Rows are points. Before rounding, the points of a table are all equally far from one centre. They may lie mostly on one side of it. Where is the centre, to within rounding?

Points:
[[ 18 -21]
 [ 46  18]
 [  1 -23]
 [-10 -21]
 [-37   7]
 [ 46  17]
 [ -7  60]]
Centre: [ 4 19]

Points (15 x 9):
[[  5 -25  -4 -60 -23 -14   2 -17  10]
 [ -5  -2  24 -36 -24  -9  -9 -11  -2]
 [-26 -11 -25 -53 -14  11   6   8  -5]
 [ -2  15 -27 -33 -17 -30  28 -24  12]
 [-20  -3 -18 -18  -7 -20 -21 -24   8]
 [ 13   0 -30 -34 -25 -13  23 -26  17]
 [ -7  -5 -24  -7 -28 -24  15  -3 -19]
 [ -6  13 -21 -26 -15 -27  -2 -16 -22]
 [-26 -30 -14 -10  -8  -9   2 -23  10]
 [-21  -3 -22 -40 -43  10   8   1  15]
 [ 25   7 -14 -20 -28  -1  12 -13   3]
 [ -8  -7 -23 -23 -29  -4 -12 -31   5]
 [-11   7 -21 -59  -1 -11  14  -7 -19]
 [ -6  -7 -20 -46 -44   5   4 -16   5]
 [-12   6 -36  -9 -20  -9  12   1 -17]]
Centre: [ -8  -4 -10 -30 -11 -12   9  -1   7]

Points (24 x 20):
[[-11  -5  -3 -11  17   5  40  13  -1   0  -6   3 -27 -60  28  15 -17 -26
   22  20]
 [-22   1  -8  13 -14  12  -5  -4   5  -4   1  -4 -34 -46   3   3 -42 -36
  -10 -33]
 [  3  -5   8 -28  -7  21  23  -6  26 -25   3  -4 -31 -45   1 -19 -38 -52
   22  -1]
 [ -4 -13  36   8  22  35  17  11  28  14   5   4 -46 -15  19 -10  -6 -30
  -14   3]
 [ 15  18  16  -8   7  -1  19 -15 -32   9  14  11 -45 -12   6 -34 -42 -34
   10 -33]
 [  1 -27  -6 -20  21  18  -9  12 -24  -1 -10  10 -38 -22  29 -14 -45 -34
   20  27]
 [ 21 -18  10   5  16  -8   5  26  21  17 -21 -29  -7 -32  -3 -11 -24 -32
   -6  -4]
 [ -8   4   2 -18  22 -28  11  10  13  18 -17   1 -30 -51  15   3 -31 -25
    8 -36]
 [ -7   0   3 -39   1 -17  -5 -22  -5 -19 -20 -33  -8 -36 -10  -9 -11 -38
   10   5]
 [ 12 -11  15 -27  26  13  18 -14  19  13 -12  14 -36   5  -2 -10 -34 -48
   11 -33]
 [-15   3  34   6  14  19  34   3  17  15  -8  -8 -30 -47  -8  13 -29 -16
   -3   9]
 [ -6  17  18   7  13 -19 -11  19  -3 -25  22 -10 -48 -35  12   5  -8 -12
   39  -3]
 [  0   9  -2  17   1   6 -12  26 -19 -17  -9 -22 -43 -31 -14 -27 -10 -21
   24   5]
 [-20  -2  10 -30  -1  -5  -1  -7   8   2 -20 -17 -27 -49 -13 -10 -22 -54
   13  13]
 [ 11  11   7  -4  22 -10 -31   9 -14 -10  13  11  15 -10  16  20 -19 -43
  -10  -2]
 [-12   0  40  -8 -13  26  22   9 -37  -7   9   7 -20  -1  22  19 -32  -9
   -8 -19]
 [ 33   1  28   5  20 -22  -6  -6  -4  -3  18 -22 -51 -14  10 -37  -9 -19
   17  -6]
 [ 24  -1  21  12  33  -2  38   9   8 -31   1   0 -34 -39  -1 -17  10  -9
    5   0]
 [ -7 -33  37  -1   1  11  16   0  17 -12   7   5  -4 -11   3  23 -37 -33
   17 -21]
 [ -3   5   7 -36 -20 -19 -15   7 -15  -6 -21 -10 -32 -31 -10 -10 -21 -17
  -24  26]
 [ 23  44   7 -11   2   3  16 -13  -6 -16  -2   4 -49 -30  25 -19  -2 -46
  -18 -16]
 [-14 -15 -10 -32 -11  24   2 -17   6  -6   4  -6 -34 -33  -7   1  -8 -36
   24 -38]
 [ 28 -21   8  14   4  11  28  -5  -2 -16  -4 -23 -23 -19 -16   4 -19 -55
   15 -11]
 [ -3   1  33 -26  21   6  -4  -7 -17 -25  19  -7 -35 -21  -8  34  -6  16
    8   0]]
Centre: [  3   1   9 -14   9   3   7   2  -4  -7   4   0 -25 -18   9  -5 -18 -20
   1  -3]

Points (28 x 24):
[[-28  26  -6 -29  60   3 -43 -17   1  -1  -1  -7  -8 -24   9 -11  -2 -26
  -23  -3  -9  30   5  17]
 [-14   3  -4  18  13  11 -36 -21  21  -7  -6  35 -38 -17  -1  55 -26  20
  -32  20  26  19  22  20]
 [-15 -19   3  -3   1 -14 -37  -1   6 -12   7 -42 -14  28  11  26   1   8
   29  11  -5   8  20  27]
 [-39  36 -10  -6  28  -2 -52 -20 -34  18 -26  -9   9 -18 -16  -3  -3   6
   -9  28 -19  23  27   5]
 [ 25 -32  -1 -16  15 -43  -7  31  -1   0 -25  -3 -16   1 -20   7  -7   0
  -38   3 -18   7  18  32]
 [-22  25   7 -45   5   2  25 -22   2  17  -3 -36 -22  23 -21   0 -18  15
   10  28  29  11  34  -2]
 [ -7 -40   6  -2   2  15 -31  -3  19   0 -12 -18  26  12  17  47   6  11
   -3 -22   2  20  21  12]
 [  1 -11  -2  -5  -8  21 -13 -15  -7   1   2  -5  11 -16 -18   8  29  42
   25  37  53  22  20  32]
 [-22 -21  44 -15   4 -32 -30 -15  11  -9  12 -33  24  -5 -10   6 -19  22
    8   4  19  15  28  28]
 [-15  -9  28   7  51  17 -56 -12   0  13 -17   8  11  -6   0  16  -1  32
    8 -18 -21  26  -6  -2]
 [-11 -14 -28  -7  25  -9 -32  28   0  39 -21   9 -23 -16 -38  18 -15  31
   10 -33   7  15  21  29]
 [ -5   8  19  25  27 -40 -32  13 -10  13  -9 -24 -17 -23 -43  31  -9 -18
   30   8  -3  -5   9  23]
 [-40  10  20  18  20   6 -43  -4 -10  17  -2  -6  17 -12 -51  50   7  -9
   -8  38  -6  -8 -30  43]
 [-15  17  17   5  28  14 -22 -17  20  48 -36 -48 -21 -22   5  11  28 -33
  -15 -11  11  33  17   6]
 [-42  -9  36  11  37 -17  15 -29   2  41  25  15   0   6  -9  22  24  20
  -25 -14   7  27  -7  57]
 [ -6 -39  16  30  30  -5 -26  -5  21  27  19 -48 -28  -2 -28  -7   5 -14
    7  -5  29  32  19  41]
 [ -6 -28  32  16  -2 -34  14  11   2  42  20 -40 -19 -11 -31  -5  13  28
  -29 -20  10  13 -12  10]
 [-28  -5  -4 -22  43 -23  11  24 -14  43  -4 -25 -11   6   5  -8 -42   1
    3  43   7  33  25  17]
 [-35 -31  15 -17  -6   7 -18 -41 -18 -18 -28 -10   5 -32  -7   1  23  27
    3  29  15 -11  16   7]
 [  2 -16 -20  -2  18 -35 -23  -2   8  22 -29  -4 -10  20  26  -1 -13 -10
  -40  27  18  16  -5  55]
 [  5 -31  44 -19  35  -6  12 -18  24   8  12  23 -21  14 -39  37   2   2
    2  41  16  28 -26  26]
 [  8 -20  25   9  -5 -26  -4 -19  51  29 -23 -17  12 -38 -17   8   8  44
   -2   5   9  23 -16   7]
 [-44  -9  -2  -5  42 -34 -10 -19  -1  21  35  10  -1  -1   2  -9   4   7
   13  31  -4  34 -27  40]
 [-32  -6  17  26  12  34  -7   9  52   4  18 -17 -36   2  12   8   2 -32
    5  -1  11  11  19  40]
 [-15 -16   9  41  18 -30 -30   0 -14  16  27   7 -21 -26  20  -5  13 -26
  -41  26  20   9  23  19]
 [ -9   4  11  44  46  14 -29 -17 -31   0   6 -14 -43  13 -16  -5 -11  14
  -13  29   1  36  29   4]
 [-29 -15  38 -20  42  17 -20  13  10  14   2 -11 -11 -21  16   1   2   3
   36  35  36  34  17  -3]
 [ -8 -32  40  14  14  -8  -2   1 -20  19  19 -45 -39  -3  -2 -14  -2  11
    1  -4  45  26   4   0]]
Centre: [-10  -5  11  -2  12  11  -7  -8   3  27   1  -3  -9 -12 -15  10  -5   2
 -14  16   3   8   6  20]

Points:
[[-14 -23   2   9  -7  -8 -16 -28  -4   7 -23 -15  28  24 -22  34   4  47
    4  13  -9  36 -20  15]
 [-22 -12  -6   2 -24 -14 -26 -23 -22  22 -11 -19   8  30 -14   3   8  41
   34   6 -10  43   1   8]
 [-15   5  10 -19 -26  17 -14 -29  -5  -3 -27 -27  17  21 -10  34  13  20
   38  -7   2   2 -19  -1]
 [-17   8 -28 -14 -18 -22 -19 -33  -2  17 -15 -34  41  17  -9  36  16  13
   12  11  -3  29   3 -11]
 [ -5 -12  -8   9 -33   2 -29 -31  -8 -16  -9 -18  28  22 -16  19  16  36
    5   9 -15  44   1 -22]
 [-22  -4   4  -5  -6  -9 -15 -26 -14   1  -1  -8  33  35 -26  16  20  44
   21  10 -26  34  -8  -3]
 [ -9 -16  -6   4 -27 -14 -20 -29  -3  16   2 -20  32  29 -12  27   6  47
   39  12  10  39  -2   5]
 [-20 -28 -10  14 -18  12 -23 -41   5   5   2   3  26  31  -6  35  32  32
   15   0 -13  46  -6  -8]
 [ 12  -4  11 -26 -21  -9 -38 -11   9  -5  -4 -21  26  20   3   6  13  43
   16  16   1  45   7  -5]
 [-12   2 -22  12  -2 -28 -21 -32  12  11 -13 -11  41  17 -14  31   9  32
   11  15  -5  53  17 -16]
 [ -2 -11  -5 -15  -5 -31 -22 -37 -10  -2  -3 -14  30  23 -39  11   2  37
   -3  -4  -2  33   6   7]
 [-17  -1   6   0  -4 -15 -14 -42  -5  10  -1  -6  33  15   3   8  48  34
    2  36 -20  21  -1  16]
 [-25 -14 -16 -18 -13 -16 -19 -19  20 -20 -19 -12  33  19 -11  23  16  40
   17  24  -3  30  17 -21]
 [-15  -4  -1  -8 -32 -17 -27 -39 -15  -7   3  -8  33  31 -22  13  25  36
   25  17  -6  47   2 -14]
 [ -5   5 -31  -1 -35   6 -27 -24 -11  18  -9 -17  25  15  -8  23   5  18
   28  -6  -9  52   0   1]
 [-19 -30 -24   4 -21   2  -7 -27   1   6 -12 -12  18  20 -21  21  30  50
   10   3   4  38  -8 -20]
 [  1  -2 -22 -14 -35 -11 -15 -13 -11   3 -26  10  11  32 -37  31  24  22
   11  16 -15  20 -16  -9]
 [-12  -6  -5 -18 -12 -16 -26 -28   2   9 -10  -1  46  23 -32  28  19  30
   22  11 -15  28   1  -7]
 [-31 -10   2   2 -21 -23 -29 -53  -4   4   1 -20  23  16 -16  21  20  31
   11  -8 -18  44  -2  19]
 [ -6 -13  -7 -21  -6   6 -10 -34   0   6  20 -21  -3   8 -29  34  19  14
   13   9  -4  42   6  -5]
 [-20  -4   2   3 -12   3 -26 -44   6  11 -26   2  27  31  -3  30  15  60
   14   3   4  31  17 -21]
 [-16   4   2  10  -6 -16   5 -38 -37  22 -17 -27  27  10  -9   4  24  39
   10 -25   1  17  -1 -14]
 [  6  -6   2   1 -36 -25 -21 -56   4  -9 -18  -8  20  33 -27  30  26  34
   22   6 -23  19  -5  -3]
 [ -8  -6   8  -8 -33  -9   3 -45 -18  10  -5 -30  19  27 -23  33  -8  31
   22  -4   8  51  -1   2]
 [-11 -12 -15 -19  -2   7 -39 -41   6   6 -28 -10  29  21   0  16  13  29
   17 -11 -20  34   8 -18]
 [-23 -16   6   1 -24 -10 -16 -35  -1  21  -9 -14  29  22 -18  14   4  44
   19  -4 -17  42  21   1]
 [  4   3  -7 -13 -23 -30 -10 -14  -6 -18 -16 -40  32  24 -11  -4  14  43
    3   8   6  47  -5   0]
 [-21  -8 -35  -4  -5   1 -14 -20  -3  11  -5   3  28  24 -10  -1   9  42
    3  -6 -20  42 -15   9]]
Centre: [ -4   0   0  -1 -11 -21   1 -25  -2  -6 -15   7   6  16  12  19  18  14
  13  -4   8  28  -1   2]
